Each point is reached from the start by the listed moves, each made 0, 1 or 2 times, or once backwards (-1), plus a little noise. Is the number of moves made odd or even? Then give how often each move was made.

Moves:
(1): [ 53 -31]
(2): [32 32]
Start: [-3 19]
Points:
[62 82] -> even (0, 2)
[-37  -9] -> odd (0, -1)
[ 16 -42] -> even (1, -1)

Moves:
(1): [24  7 -1 -8  6 -7  0 -8 -6 -3 -4  1  2  6]
(2): [-11  34   3  -3   8   2  -3  12   4  -5   0  -6  -9   7]
(3): [  4  -2  22  -2 -11   1   1  -1   0   5   1   0  -4   5]
(4): [  6   1   5  24   6  -6 -17 -11  -2  -3  11 -13   8  -3]
(5): [-11  -6   6  -1  20  -3   1  -5   2  -3  -5  -1   3   2]
(6): [ 3 -2  1  4 12 31  6 10 -8  3 -4  6 -6 -3]
(7): [ 0  5 -3  7 -5 -2 19  1  1 -1 -2 -4 -1  2]
(8): [19 -8  3  5 -1 -8 -4 31 14  1  2 -6 -3 -5]
(9): [ 0  1  0 -3 -4  7  3 -6 27  0  3  2 -6 -3]
(10): [-2  3 -2  4  1 -9  0 -2 -1 23  2 -1  5  1]
(11): [ 7 -6 -2 -7  4  7 10  8 -5 -6 34 -5  3  3]
Start: [ -2  -5  13 -21  23  -5   2  14   6   8   3   2  18  -1]
Points:
[ 46 -19  69 -72  51 -16   4  21  39  11 -17  13   6  18] -> even (2, 0, 2, -1, 2, 0, -1, 1, 1, 0, 0)
[-28  32  -2 -28  80  30  78 121  88  31  58 -22 -12  -2] -> even (-1, 2, -1, -1, 2, 1, 2, 2, 2, 2, 2)
[ 47   7  53  20  37 -19 -48  64  54  22  72 -45  19  -6] -> even (0, 1, 1, 2, 0, 0, -1, 2, 1, 1, 1)
[ 76   9  18  40 -12 -63 -13  34  65 -17  -2 -41  18 -13] -> even (1, 0, 0, 2, -1, -1, 2, 2, 1, -1, -1)
[  8  44 -31 -55  33  44  83  31 -27 -12  50   7   4  19] -> odd (1, 1, -1, -1, -1, 1, 2, -1, 0, 0, 2)

Moves:
(1): [ 13  10   0  -1   3   1  -4   1   8 -11   4   0  -3  -5   7  -6   2  -7
   0  10 -10  -2   4 -12  -2]
(2): [ -9  14 -23  13 -15  -7  -3  -5  11 -18   8   2 -13   3   4   8   3 -14
   2  18   8  17   0  11  -4]
(3): [  0  -7  23 -14 -15   3   9  14  -1  -2   7  -2   6   5  -4  -2   3  -4
   5  13   8  10  -2  -1  -8]
(4): [ -5 -13   6  23   2   4   2   0  -4  -8  -4 -21   3   6  21  -1   0  13
   3   2  11   0   5  10  -8]
(5): [ -4   8  -3   4  22   2   3  17   6 -10 -26   6   8  -3   3   3  13  -3
  -1   6  -3   4  -4  21  -6]
(6): [-14  -6   3  13  -3  32  -8   6   4   7   1 -11  -5  17   3   4  -8  -7
  -6  -5   4   2  -3  -4  -2]
(7): [ -1  -1   0   8  -3  12  30   1  -4  -3   8  -1  -5  15  11   0   3  10
  -8 -15  -3   6   1  -6   5]
(8): [ -3  -2   0  -8  -7 -11 -13  11  -3 -16   0 -31 -10  13  -8   3  -5  -7
   3  -7  -5   3   0 -11   1]
(9): [  1 -10   1  -1   4   5  -5  -2  22  -7  -6  -3   8   2   1  -3   3   6
 -10   3   1   4   9   8   8]
(10): [  6   4  -6  14  -8 -26  11  13   9  26   5 -14  11   2  -6  -8   8 -28
 -19  -4 -10  -4  -3  -2   3]
(11): [ -2  -2 -10   2  20 -11  -5   7   3  -4  14   1   4   9 -12   5  -1  13
  10   5  -9  11   1   7 -11]
(12): [ -9 -21  10  12   6  -8   3  14   9   2  -9  15  -8   7  -7   9   5   6
   5  15  -4  -1  -1  -7   3]
(13): [ -1  -3 -13  11   6   5  -2   7 -19  -2  -1   9  17  -3  -1  -8 -17  -9
  -5  -8 -16  28   6  -3  21]
(14): [  6   8  -6  14   7   0  10 -10 -11   2  -2  -3  16  28  -5  -3   3  -5
 -18   9  -9  -4 -13   1   0]
(15): [-11  -9   1 -14  20  14   4 -12   7  -5   3 -12  17  -7  31   7   1  -1
  12  13 -15   7   3   4  11]
(16): [  3   4   6   8   2  -1   7 -19   8  -7 -11 -10   5  -6   9  43 -10   2
   0 -12   5  -8  19  -5 -22]
(17): [-22  -1   6   8  -9  -1   2 -24  -4  16  11   4  15  -1   1   2  35   4
 -11  -5 -16   4  12 -21   4]
(18): [  5   8   6   0 -10  11  -4   4  -9   4  -9  -7  -9   2   8   3  -7  15
  -1  10  -8   2   4  -5  -4]
(19): [ -1   5  -5  -5 -12   1  -4   0  13   1  -6   2   7  13  -3  -4   7  -6
  28 -15  -6 -15  -8  -1  -2]
(20): [  7  -3 -15  -7   6  13   8   3   1  -2   0  -9   7  -6 -13   0   0 -10
   9   4  -4  -4   6  -3   6]
(21): [ 7  4 -6 -7  7  0  5  8 -3  5 -5  1  5  0 13 11 -8  7 10 -1 26  3 -4 -9
 -3]
(22): [ 11 -10  -1   8   6  -7   0  -6   8   7 -12 -12  -1  -6  -1   7   7 -11
  -4  -1  -5  20   0  -3  -1]
(23): [  1  -3   9 -20  12  -3  -6   5  -7  17 -10  12 -17  24  -4  -4  -4 -15
   0  -6  -9  -1  39  -7 -11]
(24): [  8 -10  -4 -11 -11   7  -5   8  -1 -12   3   8  -6  -3  11  11  16  -9
  -9   3   4  -1  10  18  -2]
Start: [ 10  -2 -26  14   0 -15 -15   2  21  -5  11  -4  -8  -3  27  -7  14 -16
   0  27   5 -16 -27   0  11]
Points:
[  47   -6  -80   16  -65   40  -45   10  -54   44   22   27    4   31
   22  -85   27  -92 -121   71  -28   27  106   15   63] -> even (0, 1, 0, 1, -1, 0, -1, -1, 2, 1, -1, -1, 2, 1, -1, -1, 1, 2, -1, 2, 0, -1, 2, 2)
[  55   30  -86   37  -32  -20  -80   51   55   20  -18   38  -52    7
   34  -13   -6 -101  -30   -8  -34   54   39  -36   27] -> odd (2, 1, -1, -1, 0, 1, 0, 0, 1, 1, 0, 0, 2, -1, -1, 0, 0, 1, 1, -1, 1, 1, 1, 1)
[ 72 -36  68  31  -4  26 -39 -60  39  91 -53 -14 -63  28  -5  17  39 -47
 -96  67 -58 -51 100 -96 -43] -> even (2, -1, 0, 0, -1, 1, -1, -1, 1, 0, -1, 1, -1, 1, -1, 1, 1, 2, -1, 1, -1, 2, 2, 0)
[-17 -46 -54   1  -2  14  -2 100  57 -20 -56 -48 107  -6 110  51  61 -89
  27  62  25  49  96  74   1] -> odd (-1, 1, 2, 2, 2, 0, -1, 0, 2, 2, 0, 0, 2, -1, 1, 1, 1, 1, 1, 2, 2, -1, 1, 2)
[   3   47 -114  -19   19   15   20   71   87  -97    8  -82   14   72
   37   46   19 -108   52  -34  -27  -24  -35   57   -6] -> odd (0, 1, 0, -1, 2, 1, 2, 2, 0, 1, 1, -1, 0, 0, 1, 1, -1, -1, 2, 1, 0, -1, 0, 1)
